Each row of a before or after table is a point. The points were changed in one or more steps. Then noise was added and the rows were shuffled. The steps act on columns, c1 being the first. What was done? A step turns or swaps two columns, mirrors them in a line or flattens them onto one, adds a multiple of one to another, or multiplies or shifts one. Angles are multiples of 10 degrees, from the lower column toward the higher: turns from -170 to 170, lines from 10 to 170 but not 90. Use the fewest steps. Two steps may share a column if one is a turn and the other turns, adds or multiplies; they go together, in the order done. Otherwise the lowest column goes first.

Before (11 x 3)
[[ 0.41  0.15 -0.35]
 [-0.06  0.56  0.38]
 [-0.45  0.63 -0.03]
 [-0.58  0.59 -0.36]
 [-1.00  0.64  0.83]
 [-1.24 -0.23  0.48]
 [-0.47 -0.19  0.52]
 [-0.22 -0.04 -0.04]
 [-0.55 -0.38  0.35]
 [-0.11  0.47  0.04]
 [-1.00  0.50 -0.07]]
After (11 x 3)
[[-0.30 -0.60 -0.35]
 [-0.70 -0.30 -0.39]
 [ 0.21 -0.21 -0.41]
 [ 0.71 -0.36  0.07]
 [-0.94  0.54 -0.02]
 [ 0.07 -0.03  0.09]
 [-0.27  0.48  0.16]
 [ 0.26  0.03 -0.67]
 [-0.70  0.40 -0.99]
 [-0.20  0.56 -0.09]
 [-0.13 -0.35 -0.52]]
Steps: shift c1 by 0.30; turn c2 and c3 by -120 degrees

Before (14 x 6)
[[-0.12  0.11  0.44  0.96 -0.06 -0.30]
 [-0.15  0.75  0.21 -0.02 -0.02 -0.14]
 [-0.36  0.36 -0.24 -0.23 -1.25  1.52]
 [-0.24 -0.04  0.08 -0.46 -0.30 -0.47]
 [-0.30 -0.19  0.46 -0.21 -0.14  0.09]
 [-0.20  0.02  0.17 -0.46 -0.24 -0.73]
 [ 0.03  0.60  0.39  0.06 -0.63 -0.52]
 [ 0.11  0.34  0.19 -0.52 -0.07  0.27]
 [-0.20  0.62  0.31  0.12  0.20  0.11]
 [ 0.48 -0.11  0.49  0.04  0.22 -0.50]
 [ 0.22 -0.05  0.41  1.03  0.18 -0.15]
 [ 0.00 -0.16  0.39  0.61 -0.08 -0.73]
 [ 0.43 -0.11 -0.49 -0.40 -0.07 -0.36]
 [ 0.29  0.00  0.08  0.13 -1.08 -0.05]]
After (14 x 6)
[[-0.11 -0.17  0.14  1.26  0.41 -0.26]
 [-0.06 -0.66  0.23  0.80  0.30 -0.34]
 [ 0.41 -0.45  0.51  0.06  0.27 -0.25]
 [-0.37 -0.38  0.00 -0.60  0.11 -0.25]
 [ 0.26 -0.15  0.29  1.35  0.31 -0.07]
 [ 0.07  0.50 -0.07  0.17  0.40 -0.41]
 [ 0.15 -0.36  0.11 -0.52 -0.63 -0.17]
 [-0.78 -0.04  0.73  0.17 -0.32 -0.04]
 [-0.10  0.36  0.01 -0.03  0.24 -0.67]
 [-1.27  1.39  0.14 -0.30 -0.38  0.70]
 [ 0.01  0.44  0.21 -0.67  0.10 -0.07]
 [-0.27 -0.07  0.08 -0.27  0.50  0.20]
 [-0.31 -0.54  0.03 -0.61  0.17 -0.48]
 [-0.54  0.00  0.50  0.08  0.16 -0.80]]
Steps: turn c1 and c5 by -60 degrees; turn c3 and c5 by 60 degrees; turn c2 and c6 by -50 degrees; multiply c4 by 1.3

Before (13 x 9)
[[-0.07 -0.76  0.71  0.67 -0.07  0.08 -0.28 -0.30  0.35]
 [ 0.08 -0.15  0.31  0.80  0.34  0.53 -0.07 -0.67 -0.34]
 [-0.27  0.44 -0.66 -0.13  0.90 -0.57 -0.08  0.13 -0.04]
 [ 0.12  0.10  0.16 -0.33  1.20  0.42 -0.49 -0.15  0.20]
 [ 0.10  0.60 -0.18 -0.16 -0.01 -0.57  0.21  0.15 -0.11]
 [ 0.20 -0.22 -0.66 -0.11  0.73 -0.33  0.23  0.49  0.08]
 [ 0.37 -0.40  0.11  1.10  0.00  0.33 -0.78 -0.69  0.19]
 [-0.82  0.13  0.05  0.62  0.04  0.19 -0.04 -0.62 -0.51]
 [-0.41  0.31  0.36  0.84 -0.06  0.47  0.11 -0.20 -0.56]
 [-0.28  0.41 -0.44  0.67 -0.42 -0.27  0.13  0.42 -0.29]
 [ 0.20 -0.47 -0.03  0.81 -0.15  0.41  0.07 -0.86  0.52]
 [ 0.02 -0.03 -0.70 -0.58  0.35  0.02 -0.27  0.18 -0.09]
 [ 0.31 -0.29 -0.20 -0.01  0.75 -0.07 -0.32 -0.53 -0.48]]
After (13 x 9)
[[-0.33  0.01 -0.25  1.10  0.39 -0.57 -0.41 -1.39 -0.05]
 [-0.09 -0.44 -0.25 -0.31  0.72 -0.21 -0.90 -0.25 -0.01]
 [ 0.03  0.40 -0.67  0.95  0.15 -0.58 -0.09 -0.57  0.32]
 [-0.34  0.28  0.49  0.22  0.43 -0.16 -0.52 -1.05  0.16]
 [-0.16  0.47  0.30 -0.67  0.13  0.05 -0.22  0.99 -0.59]
 [-0.08 -0.30  0.04  1.29  0.14 -0.44 -0.20 -1.36  0.45]
 [-0.09  0.07  0.23 -0.21 -0.09  0.77  0.13  0.33 -0.06]
 [ 0.30  0.15  0.45 -0.56  0.38  0.77 -0.51  0.25 -0.51]
 [ 0.80 -0.24  0.45  1.00  0.04 -0.04 -0.07 -1.23  0.32]
 [-0.02  0.05  0.57 -1.07  0.28 -0.04 -0.32  0.35 -0.46]
 [ 0.24 -0.03  0.48  0.52 -0.27  0.54  0.28  0.86 -0.19]
 [ 0.42 -0.60  0.20  1.45 -0.10 -0.05  0.09 -0.39  0.60]
 [-0.17  0.02 -0.41  0.45 -0.08 -0.67  0.16 -1.72 -0.31]]
Steps: multiply c1 by -1; turn c2 and c6 by 130 degrees; turn c3 and c9 by 130 degrees; add 1 times c9 to c4; flatten c5 and c7 onto the line at 130 degrees; multiply c8 by 2

Before (14 x 12)
[[-0.28  0.08 -0.50 -0.67  0.84 -0.11 -0.42 -0.09 -0.67 -0.43 -0.80 -0.16]
 [ 0.30 -0.45 -0.69 -0.47  0.04  0.28 -0.71  0.31  0.54 -0.46 -0.52 -0.57]
 [-0.47  0.83  0.18 -0.02 -0.22 -0.80 -0.02 -0.19  0.03  0.13 -0.29 -0.42]
 [-0.43  0.36 -0.22 -0.37 -0.49  0.45 -0.29 -0.37 -0.04 -0.44  0.44  0.06]
 [-0.02 -0.42 -0.83 -0.53 -0.09  0.82 -0.40 -0.03 -0.03 -0.45 -0.33 -1.23]
 [-0.39  0.39  0.07  0.09  0.13 -0.14  0.27 -0.11  0.48  0.77 -0.03 -0.50]
 [ 0.23 -0.53 -1.16 -0.41  0.20  0.05 -0.95 -0.74 -0.43 -0.46 -0.96 -0.39]
 [-0.38 -0.92 -0.68  0.06  0.27  0.34 -0.60  0.10  0.64 -0.20  0.01 -0.96]
 [ 0.03  0.08 -0.12 -0.64  0.32  0.05 -0.81 -0.09 -0.77  0.30 -0.69 -0.10]
 [ 0.14  0.32  0.40  0.10  0.38 -0.22  0.29 -0.29  0.87  0.28  0.48 -0.87]
 [-0.25  0.62  0.12 -0.21 -0.18 -0.45 -0.43 -0.10 -0.56 -0.01  0.49 -0.39]
 [ 0.03 -0.65  0.13 -0.27  0.23 -0.60  0.38 -0.10  0.18  0.26 -0.50 -0.56]
 [ 0.03  0.66 -0.25  0.21 -0.01 -0.33  0.23  0.12 -0.34  0.22  0.25 -0.09]
 [-0.04 -0.31  0.22  0.52  0.09  0.41 -0.09  0.00  0.47 -0.24 -0.23 -0.83]]
After (14 x 12)
[[-0.18 -0.37  0.02  0.21  0.21  0.59 -0.66 -0.29 -0.02  0.28 -0.64  0.31]
 [-0.13 -0.29  0.29 -0.17  0.80  0.49  0.29 -0.47  0.72  0.43  0.14  0.68]
 [-0.01  0.43 -0.31  0.74 -0.38 -0.13  0.07 -0.31 -0.68 -0.56 -0.77  0.73]
 [ 0.30  0.08  0.28 -0.42  0.60 -0.24 -0.32 -0.22  0.57 -0.16 -0.49  0.32]
 [ 0.05 -0.28 -0.31 -0.22  0.17  0.21  0.67 -0.11 -0.45  0.13  0.20  0.09]
 [-0.23  0.39 -0.62  0.46  1.00 -0.80 -0.39 -0.24  0.25 -0.72 -0.70  0.27]
 [ 0.16  0.45  0.12  0.36  0.57  0.21  0.62 -0.29 -0.69  0.01  0.32  0.04]
 [ 0.50  0.59 -0.56  0.18  0.76 -0.09 -0.94 -0.11  0.73 -0.39 -0.29  0.59]
 [-0.55  0.71 -0.48  0.18  0.32 -0.07 -0.43  0.07  0.57 -0.63 -0.69  0.14]
 [-0.34  0.81 -0.22  0.51 -0.27 -0.32  0.04 -0.33 -0.72  0.22 -0.69  0.24]
 [ 0.31  0.27 -0.03  0.63  0.23 -0.42  0.36 -0.62  0.11 -0.47  0.41 -0.44]
 [-0.48  0.94 -0.95  0.26  0.00 -0.22 -0.55 -0.92 -0.39 -0.83 -1.03  0.19]
 [ 0.54  0.01  0.12  0.31  0.32  0.78  0.82 -0.40 -0.22  0.14 -0.42 -0.09]
 [ 0.52 -0.30 -0.20  0.15  0.40  0.27  0.37 -0.31  0.42  0.74 -0.23  0.31]]
Steps: multiply c1 by 1.3; turn c1 and c4 by -150 degrees; turn c2 and c7 by 90 degrees; turn c3 and c10 by 20 degrees; turn c11 and c12 by -20 degrees; turn c5 and c12 by 110 degrees; mirror c6 and c9 in the line at 80 degrees; shift c8 by -0.20
